Rows are points. Each table stands for the endless flat space through its points: a line for two points, a plane for three, and so on. Write the one point that lies in both, or say that there is none.

First, 2 rows:
[[ 2.6 -2.3  3.4]
 [-0.1 -4.7  2.5]]
Second (2 x 3):
[[ 2.7 -2.8  2.0]
 [ 3.3 -3.6  0.8]]
They share: no point

First, 3 rows:
[[ 3.6  3.8 -0.7 -0.7]
 [ 1.5  2.3 -1.6 -0.4]
 [ 2.9  2.9 -3.8 -3.0]]
Second:
[[-0.2  0.0 -1.7 -2.0]
 [ 3.0  3.6 -2.1 -0.8]]
They share: [ 2.2  2.7 -2.0 -1.1]

First, 3 rows:
[[ 1.8  0.2 -1.5 -4.0 -1.5 -2.9 -1.4 -0.9]
 [ 1.2 -4.0 -5.7 -4.0 -2.1 -0.5 -3.5 -3.6]
 [ 1.7  0.2 -2.9  0.9  1.9 -3.9 -4.2  1.1]]
Second, 2 rows:
[[-0.1  1.7 -2.0 -3.6 -1.1 -2.7 -2.1  1.4]
 [ 2.9 -1.8 -2.5 -3.1 -1.1 -2.7 -2.1 -2.6]]
They share: [ 1.7 -0.4 -2.3 -3.3 -1.1 -2.7 -2.1 -1.0]

First (4 x 9):
[[-1.2 -1.3 -3.0  2.6  0.4 -0.6  0.2 -1.2  1.0]
 [-3.7 -3.7 -4.6  0.6 -1.8  2.3  4.2  0.0 -1.5]
 [ 0.4  3.7 -1.4  3.2  3.0 -1.8 -0.4 -2.6  2.8]
 [-0.9  0.8 -2.4  4.1  1.6 -2.5 -1.0 -2.8  0.8]]
Second, 3 rows:
[[ 1.3  4.1 -2.4  1.5 -1.2 -1.4  1.3 -2.0  2.3]
 [-2.4  1.4 -2.6  2.4  1.8 -1.2  1.7 -2.8  0.4]
 [-2.3  0.5 -3.2  3.5  1.2  0.2  2.1 -2.0 -1.3]]
They share: [-1.9  1.4 -2.8  2.7  1.2 -0.7  1.8 -2.4  0.0]

First (2 x 12):
[[-0.2 -4.2 -0.9 -0.7  1.7 -1.2 -3.8 -1.2  0.5  3.8 -1.9 -2.7]
 [ 0.5 -3.8 -1.5 -0.6  0.9 -1.3 -3.7 -1.9  0.2  3.6 -1.2 -2.6]]
Second (4 x 12):
[[ 1.0 -1.3 -3.6 -1.9  0.5 -1.2 -2.7 -1.8 -0.5  5.3 -1.5 -3.0]
 [-1.8 -2.3 -3.1 -1.9  0.4 -2.3 -6.7  1.2 -4.3  1.0  0.7 -2.0]
 [-0.6 -5.1 -1.1 -0.7 -2.0 -3.9 -6.7 -2.0 -3.1  1.8  3.1 -2.0]
 [ 1.7  1.8 -8.0 -1.9  2.9  2.4 -3.6  0.3 -0.5  2.1 -3.0 -4.2]]
They share: no point

First:
[[ 1.3  4.4  3.0 -4.0  2.0 -2.5 -0.7  0.9  2.9  0.6  1.3  1.7 -4.1  0.0]
 [ 1.4  4.4  2.9 -2.9  1.9 -1.9 -0.6  1.2  1.6  0.0  1.5  0.9 -3.6 -0.5]
 [ 2.1  2.3  4.5 -1.4  0.5 -1.0  0.7  1.7  0.2 -1.6  3.7 -0.5 -1.6 -1.1]
 [ 1.3  0.0  4.2 -0.8  1.2  0.3 -1.3  1.5  0.7 -1.0  3.5 -1.5 -3.1  0.6]]
Second:
[[ 3.7  3.4  1.5 -2.3  2.4 -2.1 -0.6  4.2  0.8  1.5  3.4 -1.3 -6.6  2.3]
 [ 4.5  2.4  1.7  1.3  0.2  1.9  0.6  1.6 -0.8 -2.9 -2.2 -5.9 -5.8 -1.7]
 [ 2.6  4.0  1.9 -3.9  2.5 -3.4 -2.7  4.0  1.6  3.1  7.2  3.2 -4.8  4.4]
 [ 2.7  4.9  3.0 -3.1  2.1 -2.0  1.7  2.0  2.5  1.7  3.4 -0.5 -4.2  0.2]
 [ 0.0  5.8  4.5 -5.2  1.4 -3.1 -0.6 -0.1  4.0  3.0  8.1  6.2 -0.1  1.6]]
They share: no point

First, 4 rows:
[[-1.4  0.5 -4.1 -3.2 -1.3  1.5  0.2 -1.4 -2.7  3.5 -3.7 -0.2  0.3 -3.9
  -0.7 -0.2  1.1 -0.5]
 [-1.9  3.5 -3.9 -2.8 -0.9 -1.2  1.1  1.2 -1.0  1.7 -3.9 -1.7  0.2 -3.4
   0.5  3.3  3.6 -2.4]
 [-3.3  2.9 -2.2 -2.4  1.0 -2.1  1.7  2.6 -0.5  3.2 -3.8 -1.1  0.4 -2.9
  -0.1  1.4  2.8 -1.9]
 [-4.1  0.7 -2.4 -1.8 -3.4 -1.3 -3.3  1.6 -5.1  2.6 -2.0  2.1  4.6 -3.9
  -1.9 -2.4  0.2  3.3]]
Second:
[[-2.3 -0.7 -2.0 -2.2  0.2 -1.8 -2.4  8.6 -1.9  2.5  0.4  0.8  2.2 -2.1
  -1.7  3.1  0.9 -1.4]
 [-4.1  6.2 -3.6 -0.8 -4.4 -2.7 -0.6 -1.5 -2.5  1.7 -6.3 -0.6  3.5 -3.9
  -0.4  0.0  3.8 -0.2]
 [-2.9  1.7 -5.5 -0.9 -3.2  1.8  0.6  4.1 -2.5  2.9 -2.5  3.1  1.4 -4.3
  -0.6  0.3  2.8 -5.2]
 [-2.5  1.6 -1.1 -0.8 -1.6 -4.4 -2.2  2.9 -1.7  3.7  0.4  0.0  4.6 -2.7
   2.2  0.4  2.2 -1.6]
 [-4.1  4.4 -5.4 -1.7 -3.5  0.6  0.0  3.3 -3.1  0.5 -6.9  0.6  0.8 -3.9
  -4.3  2.4  2.9 -0.8]]
They share: no point
